Each row of a before or after table is a point. One or more steps were done to the points. Then noise was added and the rows were shuffled. The steps act on columns, c1 being the first. Name the steps. A step turns or swaps two columns, mirrors them in a line or flattens them onto one, adds a multiple of one to another, or multiplies or shifts one. Angles are multiples of 10 degrees, from the lower column toward the higher: turns from -170 to 170, lines from 10 to 170 but not 90. Use the fewest steps. Two steps may share a column if one is a turn and the other turns, adds or multiplies; they go together, in the order done. Otherwise the lowest column goes first.
In the rows, zero is written as 128.

Before:
[[105 190 176]
 [ 62 153 102]
 [180 120 124]
 [ 90 106 120]
 [178 137 164]
 [117 176 101]
 [126  99 142]
 [177 100 103]
 [ 81 133 121]
 [134 136 211]]
After:
[[211 136 137]
 [114 107 165]
 [112 134 172]
 [173 138  86]
 [112 102  76]
 [141 100 134]
 [132 120  77]
 [ 89 152 189]
 [ 99 177 132]
 [169 190 160]]
Steps: turn c1 and c3 by -80 degrees

Before, 9 rows:
[[140  67 134 133 122 167  95 108]
 [ 80  74 122 166 149 152 111 149]
 [105 157 128 140 149 146 101 165]
 [138  90 118 153 154 172 142  98]
 [146  99 165 116  90 137 173 109]
 [107 170 101 122 126  94 143 143]
 [105 158 136 164 130 114 135 116]
 [160 102 110 185 137 160 127 122]
 [115 101 125 143 179 125  94 155]]
After (9 x 8):
[[202  17 136 110 120 140  79  94]
 [165 105 112 129 149 131  23 144]
 [163 107 135 156 134 105 155 120]
 [222  51 103 149 137 114 130 123]
 [174  51  87 135 180 123  18 135]
 [203  50 191 117  90 139 251 135]
 [202  40  95 120 153 132 192 111]
 [139  24 110 137 152 118  65 139]
 [164 118 102 139 125 116 145 147]]
Steps: shift c1 by 60; shift c2 by -50; add -0.7 times c5 to c3; flatten c4 and c6 onto the line at 140 degrees; turn c7 and c8 by 30 degrees; multiply c7 by 2.5

Before (10 x 11):
[[108 101 148 145 126 149 109 184 126  97 157]
 [145 152 141 168 144  83 156 144 103 136 126]
 [ 97 142 153 142 150 110  70 161 127 142 214]
 [147 119  61 131 154 165 110 161 125 116 136]
 [177 124 116 121 155  43 123 112 102 131  91]
 [137 164 132 122 120 164 104 186 103 119 129]
 [112 117 100 139 136  81 147 125  64 119 176]
 [112 155  95 124 151  76  71 136 163  96 160]
 [128 151 119 137 162 174 102 136 100  92 180]
 [137 165 126 141 141 123  84 131 136 144  31]]
After, 10 rows:
[[126 148  96 108 152 129  79 144 120  94 180]
 [137 166 137 109 136  63 109 131 124 145  30]
 [178 125 102 125 132  51 202 159 118 132  90]
 [147 119 124 118 169 133  89 124  59 115 138]
 [111 115  65 116 130 116 180 133  99 119 177]
 [137 163 102 139 169 124  85  88 130 121 128]
 [ 97 143 127 108 166  32 116 119 154 141 213]
 [112 155 161 122 148   6 146 143  95  95 161]
 [110 102 124 114 167 121  98  83 148  98 158]
 [146 149 101  85 140 130 180 119 142 136 127]]
Steps: swap c3 and c9; turn c4 and c5 by 160 degrees; turn c5 and c8 by -130 degrees; turn c6 and c7 by -60 degrees; multiply c6 by 1.6

Before:
[[147  57  90 174 106 106 126 145 146  72 127 145 172 134]
 [ 56 144 118 125  86  73  97 137  81 194 201 166 170 149]
 [163 135  84  60  98 146 171 121 189  93 108 130  90  41]
 [144 156 160 163 113 142 116 197 133 104 136 137 177 122]
 [157  72  84 126 148  83 151 142 183 161 110 111 173 139]
 [ 92 140 147 105 163 134 189  74  94 166 142 157  75 110]
 [149 140 165 174 132 174 138  96 152 100 131 107 179  96]
 [106 170 149 132 125 156 147 139  95 191 138  79  94 162]]
After (8 x 14):
[[152  73  73 124 152  81 147 150 182 159 164 110 175 133]
 [146 152 170 159 108 140 112 190 122  98 105 132 179 106]
 [ 95 144 159 104 165 136 188  72  94 132 174 156  75 137]
 [148  60  79 173 105  98 123 153 151 104  53 142 178 117]
 [103 166 158 126 124 147 151 138  93 149 203  78  91 135]
 [161 135  69  55  99 146 167 110 186 127  84 126  92  96]
 [150 136 170 182 123 173 147  94 158 111  93  97 184 127]
 [ 61 146 117 129  88  75  87 141  80  91 235 163 177 125]]
Steps: multiply c3 by 1.3; multiply c14 by 0.4; turn c8 and c14 by -20 degrees; multiply c10 by 1.3; turn c10 and c11 by 70 degrees
